Each row is a point. Each table stands for the endless flat space through its points: a line for two points, a plane for three, and so on. The two share one point or none. Which?
(in the rows, 128 means zero)

First, 2 rows:
[[ 93 147  84]
 [ 83 107 109]]
Second (2 x 3):
[[ 97 138  84]
 [ 81 124 104]]
They share: [ 89 131  94]

First, 2 rows:
[[118  93 180 164 134 167]
 [111  91 186 161 125 167]]
Second:
[[110  77 168 146 142 166]
 [134 107 162 173 151 166]]
They share: no point

First:
[[ 80 216 177 165 146 161 125 146 173]
 [122 134 133 125 172 129 145 142 119]
 [134 150 123 141 188 143 149 158 107]]
Second, 3 rows:
[[ 70 106 158 104 157 115 113 115 133]
 [ 75 116 161 101 150 113 108 117 144]
 [ 90 147 169 103 136 118 105 126 165]]
They share: no point

First (4 x 12):
[[139  50 139 158  68 137 117 166 119 156 111  96]
 [175 100 132  90  88 166 145 167 103 153 160 119]
 [179  91 136 112  82 149 148 176 111 170 136 115]
 [142  76 135 114  82 163 121 155 109 135 154 110]]
Second (4 x 12):
[[148  84 147 119  91 153 151 169 108 158 156 118]
 [188  84 157 101  81 139 145 187 120 170 124 144]
 [170 104 206  87  89 144 168 154 103 209 138 119]
 [204  92 153  96  76 133 135 187 133 173 112 148]]
They share: [164  92 143 114  86 147 141 169 121 161 144 122]

First, 2 rows:
[[169  94 149  81 128 118 126 128 132 160  98  83 150 152 147 161 147 137]
 [172 100 179  99 155 139 144 158 114 148 128 104 147 143 144 149 180 170]]
Second:
[[159  93 170 100 129 121 129 162 140 161 118  95 145 153 133 157 154 146]
 [162  80 203 124 128 138 100 167 144 162 131 103 141 116 121 213 164  88]
 [181 117 142  20 162  89 183  85  73 108  47  29 185 152 177 109 145 158]
 [154  98 149  92 127 112 144 168 145 167 118  97 145 181 137 121 147 188]]
They share: no point

First (4 x 24):
[[140 117 136 127  92 116 114 103  71 119 130 127  81 182  86 149 126 117
  160  55 109 131 123 139]
 [183 131 188 155 156 136 164 141  80 152  92 169 122 138  73 115 167 179
  115 102 124 131 126 171]
 [179 100 162 158 142 102 162 118 110 150 114 146  71 175 150 154  94 174
  128 100  84 140 146 108]
 [183 121 174 151 139 126 152 123  83 142 102 153 102 160 105 137 139 170
  123  99 116 140 130 145]]
Second:
[[185  73 207 155 136 159 163 152  99 157 128 178 127 182  89 130 157 145
  153  93 122  93 127 148]
 [150 192 107 116 130  61 155 125 101 173  83 123  61 113  88 137 163 214
  161 121  98 163 169 186]
 [181  84 207 178 139 148 152 106  65 143 127 138  94 188  85 143 152 149
  146  70 101 141 119 156]
 [162 159 122 104 139  85 146 155 122 164  89 150  91 122  91 134 133 193
  137 121 119 130 145 159]]
They share: no point

First (3 x 24):
[[118  99 114 124 112 157 131 129  99  93 118  98 146 100 160 163 108 135
  115  77  88 170 164  97]
 [185 137  90 165 108 163  88  99  99 158 170 153 138  82 176 111 130 167
  122  78 103 137 126  83]
 [173 117 108 147  94 133  99 113 116 139 148 133 110  87 147 116 105 143
   87 124  96 166 129  68]]
Second:
[[ 80  74 147 104 128 124 109  71 111  95 158 128 148  61 180 138 135 194
   87  97  52 191 182  65]
 [150 139 104 132 122 152 153 111 144  91 116 139 157  80 142 126 143 154
  130  91 122 149 159  65]
 [100  89 134 117 122 132 113  86 109 101 151 124 142  70 172 141 128 179
   95  96  67 184 169  70]]
They share: no point

First:
[[127 158 128 134 109  96 106 111 154 129 100 140 120  84 155 111  92 132
  124 151 153 138 118 138]
 [163 178  92 158  85  68  82  87 114 129  76 164  80 112 119  71  88  88
  128 127 153 158  86 114]]
Second (5 x 24):
[[147 132 105 139  87 128 109 120 134 119 124 136  85 123 119  89 144 133
  118 179 159 192 112 166]
 [157 183 137 138 115  83  80  76 153 115  64 127 115  98 126 119  55  87
  119 117 172 126 113  89]
 [132 157 120 148 161  56  87  50 101 117 100 151 146  88 144 136  85 131
  171 144 117 139 119 118]
 [140 115 104 144 123 102 109  87  96 111 141 149 108 114 133 116 155 153
  152 196 124 192 120 167]
 [164  87 140 138  85  78 173  64  69 137 114 161  62  50 204  96 127 179
  147 216  85 137  71 158]]
They share: no point

First:
[[172 126 138  67 139 181 105 159  69  97  66 164 108 118  95  90  82 119
  133  95 146 129 177 140]
 [166 124 130  87 129 165 123 151  81 111  80 148 126 104 113 102  86 129
  149 115 132 135 169 160]]
Second (4 x 24):
[[167 129 132 114  97 167 124 140 123  58 122 185 115  87 146 130  64 181
  187  87  83 102 189 178]
 [168 134 116  85 127 166 115 154  76 113  80 149 152 109 131 104  72 149
  149 116 132 128 181 159]
 [132 144 137  89 132 127  74 130  83  98 107 140 165 112 131  75  69 136
  152 132 128 122 199 198]
 [164 124 130 106 112 160 131 143 104  93 103 158 124  91 131 118  80 152
  171 110 106 124 173 175]]
They share: [163 123 126  97 124 157 132 147  87 118  87 140 135  97 122 108  88 134
 157 125 125 138 165 170]

First, 2 rows:
[[ 65 153 102 107 174 143  87 111 129  98 176  93  64 125  94 131  94 138
  112  99  65 176 143 110]
 [ 83 149 112 115 158 141  99 121 145 118 156 105  82 133 100 109  92 118
  120 111  81 172 135 106]]
Second, 2 rows:
[[ 80 155 133 139 136 148  99 134 159 118 128  95  79 153  99  82  79 110
  128 103  77 176 123 116]
 [104 139 101  99 164 132 111 118 147 138 164 127 103 121 107 114 103 106
  120 131 101 164 139  92]]
They share: [ 92 147 117 119 150 140 105 126 153 128 146 111  91 137 103  98  91 108
 124 117  89 170 131 104]

First (5 x 24):
[[101 163 127 156 178 106 142 124 146 135 125 126 100 145 148 197 197  60
  110 180 113 153 141  81]
 [104 155 164 145 173 102 123 161 129 101  98 116 120 125 142 202 196  37
  140 187 109 188 120  66]
 [ 73 172 174 177 115  80 119 195 169 117 101  74 110 107 138 128 168  84
  140 136 140 183 136 102]
 [ 77 194 183 186  94  56 131 213 175 107 117  62  94 139 114 105 169  86
  136 115 133 172 146 125]
 [163 147 142 171 184 103 196 139 185 151 112 123  89 101 136 130 142 115
  168 126 117 149 107 148]]
Second:
[[111 166 143 185 153 128 147 158 182 104 112 132  78 150 124 169 194 112
  165 144  92 128 163 142]
 [116 151 158 170 168  78 147 133 147 149 117  82 123  95 159 134 154  72
  120 134 132 163 108 107]]
They share: no point

First (6 x 24):
[[179 147 119 188 122  89 119 129 113 193 156 158  98 100 128 134 202 160
  112 166 153 104 128 172]
 [ 95 151 131 142 163  75 163 163  85 136 166  77 112 129  55 178 176 144
   81 151 145  70 162 118]
 [114 168  88 179 130 112 149 125  81 131 144 124 149 137 115 151 167 150
   75 161 160 137 124 125]
 [129 159 123 170 140 135 133 109  71 159 186 104 134 114 112 166 106 128
  118 130 245 126 102  86]
 [ 95 177  88 202 145  90 179 124 130 119 173 102  98 125 127 143 179 191
   30 206 134 105 116 123]
 [129 156 102 199 152  52 176 150 150 156 183  96  59 118 106 137 218 197
   43 212 118  60 141 150]]
Second:
[[ 90 187 116 193 123 107 126 168  81 163 124 154 122 112 106 144 145 158
  107 174 111 117 134 167]
 [ 93 112 134 106 142 114 207 142  69 111 143  89  93  80 142 156 174 156
  113 132 179  52 123 120]
 [125 151 108 154 113 136 133 156  56 139 131 121 120  92  97 134 121 177
  106 184 133 100 156 163]
 [110 212 140 189 153 115  74 114 131 166 157 176 122  90  64 150 149 163
   72 187 102 170 126 176]
 [ 91 139 169 121 176 100 176  94 112 114 175 113  98  85 118 187 207 131
   96 107 172  78 101  97]]
They share: no point

First:
[[148 131 147  80 123 107 182 119 100 133  98 130 148 151 182 163 148 154
  104 108  62  73 164 119]
 [ 83  81 172  95  83  87 147 154  80 203 103 105 178 186  92  78 128 144
   64  53 137 108 114  74]
 [ 86  85 167  98  85  86 152 155  81 200  99 110 169 182 100  87 132 143
   73  60 133 107 117  73]]
Second, 3 rows:
[[ 92  97 139  59 127  95 177 151  87 168 121 133 155 157 141 114 164 132
   75  85  69  72 115 122]
 [ 72 109 143  55 139  79 175 163  93 148 135 147 159 143 163 102 176 136
   73 101  49  78  95 134]
 [136 112 168  87  97 108 164 127 102 164  95 113 163 165 146 141 131 161
   86  90  98  99 162  83]]
They share: no point

First:
[[112 104 123 136 146 164 177 151 106 118 120 178 110 149 150  66 137 148
  117 148 122 164 118 162]
 [138  99 158 151 122 170 170 192 105 150 102 159 125 137 162 116 131 103
  127 126 130 151 101 125]
 [133 162 142 114 104 119 136 163 144  84 100 165 115 168 150  96 112 127
  105 135 178 133 136 129]
 [155 146 173 132  89 134 137 200 136 121  85 148 130 153 162 139 112  88
  116 115 176 125 117 100]]
Second, 2 rows:
[[140 135 147 120 111 149 162 170 136 116  97 160 114 151 156  96 128 128
  120 135 152 141 120 128]
 [113 123 135 141 138 137 141 158 103  92 112 172 132 166 150  90 122 128
   93 129 158 144 135 158]]
They share: [131 131 143 127 120 145 155 166 125 108 102 164 120 156 154  94 126 128
 111 133 154 142 125 138]
